Each row is a point. Each copy is the shape, with its points in the same order, turned, moved and blurred by noise. Some copies are also mirrored. Which?

Shape (8 x 2):
[[ 54 -73]
 [-17   0]
 [-22  37]
 [ 18   4]
 [ 49 -68]
 [ 47 -28]
 [ 37 -36]
 [ -2 -11]]
Copy 1 (8 x 2):
[[-46 -81]
 [ 19  -6]
 [ 15  38]
 [-17   1]
 [-39 -75]
 [-44 -37]
 [-33 -40]
 [  1 -10]]
Copy 1 is: mirrored
Copy 2 (8 x 2):
[[ 18 -98]
 [ 28   4]
 [  9  31]
 [ -3 -18]
 [ 21 -90]
 [ -2 -62]
 [ 10 -60]
 [ 27 -16]]
Copy 2 is: mirrored
Copy 3 (8 x 2):
[[ 99 -35]
 [  7  14]
 [-24  10]
 [ 14 -17]
 [ 89 -29]
 [ 48 -36]
 [ 51 -26]
 [ 17   6]]
Copy 3 is: mirrored
Copy 4 (8 x 2):
[[ 53 -76]
 [ -4   8]
 [-34  27]
 [-17 -25]
 [ 50 -60]
 [ 10 -60]
 [ 14 -48]
 [  3  -5]]
Copy 4 is: mirrored

Shape (9 x 4):
[[ 35  39 -57  29]
 [  4 -24 -67 -38]
 [-21   4  -6   8]
 [-41  87  27 -13]
 [ 28   3 -73  41]
 [ 20 -32  60   3]
 [ 38  68  43 -19]
 [ 24 -19 -50 -20]
 [ 10  40 -14 -82]]
Copy 1 (9 x 4):
[[  6  -1 -75  63]
 [ 57  37   1  46]
 [  6 -18  -4  12]
 [-12 -22 -54 -67]
 [ 22  -9 -48  86]
 [-67   7  38  15]
 [-59  33 -54 -25]
 [ 26  34  -7  55]
 [ 21  71 -26 -29]]
Copy 1 is: only turned
Copy 2 (9 x 4):
[[-41 -59 -32   8]
 [  3  23 -62  18]
 [-28  11  16  -2]
 [ -5 -17  57 -80]
 [-61 -30 -39  28]
 [ 29   8  68  50]
 [ 37 -66  54 -20]
 [  3   2 -40  26]
 [ 64 -10 -25 -45]]
Copy 2 is: mirrored

Shape (11 x 6):
[[ 49  -5  -4 -24  34  61]
 [ 10 -31 -18 -27 -67 -16]
 [-21 -24  -7  23 -35  -2]
 [ 43  17  66   4 -17  60]
 [-52  52  71 -11  40 -39]
 [-30  58   3   2  38  16]
 [-27 -33 -36 -30  41  -7]
 [ 38 -27 -44  35 -44 -40]
 [  6  15   0 -59 -63 -37]
 [ -4  67  11  21  27  79]
 [ 34 -41  83  -1 -35  50]]
Copy 1 (11 x 6):
[[-46  44  -2 -30  33   4]
 [ -1  -6  -9  67 -27  15]
 [ 12 -36  -6  11 -34  -5]
 [-17  21   3 -48  -1  79]
 [ 49 -85 -22 -37  81  37]
 [ 46 -10 -13 -49  53  -9]
 [-24 -31 -28  11  40 -55]
 [  8 -19  63  51 -31 -18]
 [ 34  -4 -18  79  20  40]
 [ 34  37 -14 -94  21  10]
 [-51 -14 -12 -22 -28  91]]
Copy 1 is: only turned
Copy 2 (11 x 6):
[[-39  60  46 -14   5  44]
 [-30 -44  39  63  19   4]
 [  5 -50   7  22  10  20]
 [ 17  36  63  20 -50  63]
 [ 70  11  15 -38 -52 -46]
 [ 44  12  36 -65   7   2]
 [-44  -3   1 -31  24 -29]
 [ -1 -27 -11  71  71  27]
 [  5 -16  68  61  12 -42]
 [ 43  29  72 -61  -2  67]
 [-18  13  31  50 -82  56]]
Copy 2 is: only turned
Copy 3 (11 x 6):
[[ 59  12  56 -44 -32  11]
 [  9  32   4  16 -17 -80]
 [ 12   6 -39  -3 -29 -43]
 [ 86  -2  11 -42  42  -8]
 [  5 -65 -13  54  22  46]
 [ -2 -58  14 -20  -8  30]
 [  4   1  25  19 -83   3]
 [-24  71 -27 -17 -20 -40]
 [ -6   9  27  43  15 -75]
 [ 40 -71  23 -75   4  23]
 [121  26 -11  -6  21 -26]]
Copy 3 is: mirrored
Copy 4 (11 x 6):
[[ 10 -39  37 -47   0  71]
 [ -8  33   7  28 -60  13]
 [ 12  18  46   8 -25 -25]
 [ 61  -9  80   7   5  77]
 [ -7  21  52  57 105  12]
 [-18  25  59 -30  68  20]
 [-52 -30   5 -17  13  -9]
 [ 38  38 -21 -19 -49 -23]
 [-21  63  -4  42 -27  47]
 [ 14  15 104 -59  47  51]
 [ 65 -37  72  49 -29  57]]
Copy 4 is: mirrored

Shape (13 x 8):
[[ 32 -53   9 -43 -54  -3  72   9]
 [  2  -4  49 -16 -47  -9  -5  36]
 [ 26  -1  29  -7 -45  -8  -6 -16]
 [-37  14 -48   3 -27 -14  14   7]
 [-17  23  61 -32  52  84  47 -23]
 [-45   1 -58 -14  33 -12  52  30]
 [  5 -56  62  57  45  90 -54  52]
 [-23 -40 -33 -60  34   3 -32  -8]
 [-10  65  21  17  25  32  69  12]
 [-45  46 -10  59   5 104 -17 -11]
 [-12  60 -37   5  -3  58 -11  16]
 [ 32 -33 -66  24 -19 -11 -54  56]
 [-30 -16   3 -22  50 -29  68 -50]]
Copy 1 (13 x 8):
[[  -9  -21  -77    9  -66  -75  -35  -47]
 [ -12  -49   11   27  -31  -35  -15  -39]
 [  -4  -35  -10   47  -57  -27  -25    2]
 [  57   35  -10   36  -38  -30   19  -30]
 [ -46  -10  -71  -14   41    0   34   42]
 [  54   59  -31  -32  -22  -30   32  -41]
 [-113    9    8   20    7   78   -2  -57]
 [ -10   75   13   -7  -14  -41  -36    4]
 [  17  -29  -56  -14  -13   13   73    7]
 [ -14   37  -23   83   22   49   75    2]
 [  -5   36   -2   46  -23  -15   79    2]
 [ -15   59   41   36 -102   -7   -1  -67]
 [  53   22  -69  -42  -12   -5  -33   22]]
Copy 1 is: mirrored
Copy 2 (13 x 8):
[[111  -9  36  20 -22 -47 -39  46]
 [ 22  42  25 -17  -7 -19  -1  43]
 [  6   7  30   7 -19  -4 -31  31]
 [  4 -41  -1  37  21 -34  20  25]
 [ 65 -11 -48 -50 -63  17  -5 -58]
 [ 67 -53 -28   9  54 -42  36   1]
 [ 61  55 -48  -7 -23 116  54  36]
 [ 61   7  13  46  56  12   8 -52]
 [ 32 -54 -53 -54 -31 -22   6   2]
 [-11 -38 -61  23 -66  46  70  -6]
 [  0 -55   4   1 -19  14  51 -13]
 [ 21 -24  46  42  59  53  41  65]
 [ 69 -40 -59  18  29 -39 -58 -27]]
Copy 2 is: only turned
